Each row is a point. Two turns around zero, p and q, are shown by what they do to some points. Write where each new point lands after one turn and then the other. Backwards means that the second turn is done in reverse. Each puzzle has new turns, and all numbers are rounded.
In the rows, 128 means zero.

Turn p:
[115  76] -> [105  80]
[163 104] -> [157  97]
[148 152] -> [152 148]
[116 159] -> [122 161]
[ 98 148] -> [103 154]
Turn q:
[153 135] -> [152 139]
[ 80 135] -> [ 79 128]
[164 107] -> [167 113]
[160 140] -> [158 145]
[ 82 124] -> [ 83 117]
Where do these land?
p, then q: [140  87] -> [138  86]
p, then q: [136 166] -> [138 166]
p, then q: [118 168] -> [120 168]
q, then p backwards: [118  92] -> [131  91]

Turn p:
[ 92 140 120] -> [ 90 135 122]
[118  73 105] -> [122  69 115]
[171 139 167] -> [173 149 160]
[131 159 120] -> [127 157 115]
Turn q:
[172 158 137] -> [163 169 122]
[165 126 148] -> [169 135 119]
[ 84 103  96] -> [ 77  98 121]
[ 92 125 131] -> [104 111 150]
Where do these land?
p, then q: [109 153 143] -> [119 140 160]
q, then p: [104 199 139] -> [110 186 173]
q, then p: [133  94 119] -> [130  98 108]
q, then p: [173  89 154] -> [182 104 101]
q, then p: [109 124 118] -> [109 119 134]
q, then p: [141 111  94] -> [113 119  92]

Turn p:
[102 123 145 135] -> [117 130 156 140]
[110 119 114  85] -> [ 91 128 128  95]
[154 151 138  79] -> [146 129 126  70]
[158  97 136 204] -> [162  94 114 200]
[115 150 107 137] -> [123 159 118 136]
Turn q:
[180  99  95  82] -> [188 117  79 102]
[158 136 143 137] -> [150 147 132 148]
[119 115 170 129] -> [136 130 172 122]
[116 160 113 106] -> [105 151 106 109]
[ 74 130 161 105] -> [ 96 132 170  86]
[144 117  99 187] -> [125  98 112 187]
[104 139 114 149] -> [ 95 120 125 140]
Where do these land?
p, then q backwards: [129  97 102 165] -> [137 134  95 170]
q, then p backwards: [121  98 120 108] -> [153 117 141 106]
q, then p backwards: [174 135  92 159] -> [154 122  98 181]
p, then q: [152 142 185 113] -> [187 147 144 116]
q, then p: [ 93 116 115 119] -> [ 94 116 142 117]
q, then p backwards: [ 99 179 154 105] -> [ 79 161 112  97]

Turn p:
[165 144 172 127] -> [141 123 184 111]
[160 144 160 164] -> [156 136 178 144]
[ 77  75 113  93] -> [ 58 128  83 126]
[ 98 138 131 156] -> [133 166 120 144]
[144 113 101 142] -> [136 105 116 154]
[137 124  87  80] -> [124  86  89 100]
[115 158 133 135] -> [147 154 127 117]
Turn q:
[175 141 147  87] -> [149  83 147  88]
[152 144 108  93] -> [122 100 114  90]
[124 101 156 194] -> [166 155 135 188]
[ 95 146 105 134] -> [103 160 112 121]
[ 93 111 174 124] -> [114 142 180 151]
[141 147 102 160] -> [150 146  90 124]
[117 105 104 103] -> [ 92 107 117 134]
Where do these land?
p, then q: [121 108 114 135] -> [124 142 112 143]
p, then q: [170 151 128 171] -> [188 109 136 140]
q, then p: [166 178 163 147] -> [146  80 166  91]
p, then q: [146  92 126 103] -> [ 99 127 140 164]
q, then p backwards: [109 155  96 151] -> [ 79 142 119 126]
q, then p: [105 102 125  76] -> [ 78 164 118 134]
q, then p backwards: [ 78 109 143 113] -> [117  90 168 139]

Turn p:
[124 182 138 152  92 140] -> [148 146 186 144 123 103]
[126 167 167 160 119  90] -> [113 116 174 173 156 112]
[105  74  71  93 171 114] -> [105 135  34 111 112 126]
[145 156 145 114 136 142] -> [139 150 147 124 152 143]
[137  87 105 137 153 162] -> [141 123  93 119  93 166]
[112 141 169 131 102 149] -> [113 130 180 113 122 133]
[145  88 101 107 124  99] -> [134  96  81 110 138 113]
Turn q:
[131 178 141 171 132 156] -> [120 184 108 157 157 129]
[121 103 150 128 151 146] -> [158 121 151 145 136 116]
[ 87 118 127  88 141 137] -> [132 122 181 127 108 147]
[149  97 151 149 108 132] -> [142 105 103 154 126 101]
[ 96 159 132 102 157 134] -> [127 164 171 116 122 143]
[136  96 127 157 161 163] -> [166 114 133 151 173 129]
[159 174  90  96  72  97] -> [ 86 137  75  87  81 160]
[107 115  79 155  84  78] -> [ 54  82 111 113 138 129]
[167 112 156 106 147 109] -> [169 124 119 101 111  97]
Where do these land?
q, then p: [132 156 148  92 117 128] -> [147 134 161 113 134  98]
p, then q: [126 144 145 113 210 134] -> [124 176 145 152 174 175]
p, then q: [141 135 134 185 155 162] -> [136 139  86 185 140 129]
q, then p backwards: [ 97 115 140 102 162 153] -> [147 160 152 153 106 154]
p, then q: [140  92 100 132 125 129] -> [128  92 109 120 124 151]
q, then p backwards: [122 139 100 146  97  85] -> [ 91  92 143 103 137 105]
q, then p backwards: [ 83 100 134  77 100 168] -> [126 120 154 206 124 160]
q, then p: [161 132  94 163  87 110] -> [126 149  74 126  87 106]
p, then q: [148 138 157 142 100  84] -> [151 107 149 124 150  79]

Turn p:
[137 172 167 129 138 146 110 146] -> [133 139 137 123 114  95 122 183]
[138  84 111 122 115 126 159 163] -> [111  86 140 101 117 146 145  96]
[107 134  78  88 119 122 129 129] -> [ 86 135 109 149 138 155 163 120]
[ 94 166 125 145 168 113 117 130] -> [128 161 131 145 154  79 147 131]
[103  54 151 156  89 170 134 107] -> [124  78 156 132 150 155  52  99]
[131  90 124 165 130 195 161 106] -> [162  61 146 138 172 147 103 128]
[143 142 100 136  94 107 150 137] -> [134 124 140 149  94 147 158 110]
[146 163 122 109 159  81  64 123] -> [126 187  66 126 105  94 139 137]
[153 148 175 101 141  92 128 111] -> [147 182 127  88 110 135 124 149]
Turn q:
[153 120  82  97  99 152 126 159] -> [158 151 116  89 120 177 105 121]
[127 118 157 153 147 147 165 131] -> [144 103 140 129 103  95 137 157]
[148 184 159 122 122 153 126 116] -> [134 147 169 170  93 138 132 117]
[131  98 134 207 116 161 122 123] -> [159  55 127 118 115 117 162 103]
[129  97 139  89 103 106 124 112] -> [106 155 133  94 141 106 108 106]
[115 145 155 185 131 100 117 144] -> [ 98  77 111 165 111 120 136 122]
[ 65 140 117  83 145 153 138 123] -> [105 152 167 111 157 151 148 179]
[133 142  60 119 144  35 121 114] -> [ 98 174  35 151 170 134 134 121]
[152 107 148  97 145 144 111 129] -> [150 136 154 125 145 114  89 124]
Where do these land?
q, then p: [ 95 133  99  91  90 154 121 101] -> [124 143 155 115 161 147 141 187]
q, then p backwards: [161  83 138 136 158 135 120 159] -> [149 102 154 167 142 162 108 115]
q, then p: [111 157  86 139  44 156 130  94] -> [140 125 174 144 163 206 136 174]
q, then p: [183 137 152 112 165 112 127 149] -> [145 133  94 155  85  89 112 117]
p, then q backwards: [ 92 142  87 127  85 115  99 128] -> [131 185 150 138 124  86 111 122]
p, then q: [142 128 172 142 174 144 104 153] -> [101 152  94 130 147 132  73 126]
p, then q: [143  93 178 136 148 100 117 118] -> [122 176 142 145 154 143 101  97]
p, then q: [141 140 103 143 159 128 138  97] -> [169 139 101 147 120 117 131 138]
q, then p: [ 83 139 137 126 129 109 195 154] -> [ 62 115 168 134 103 121 155 114]
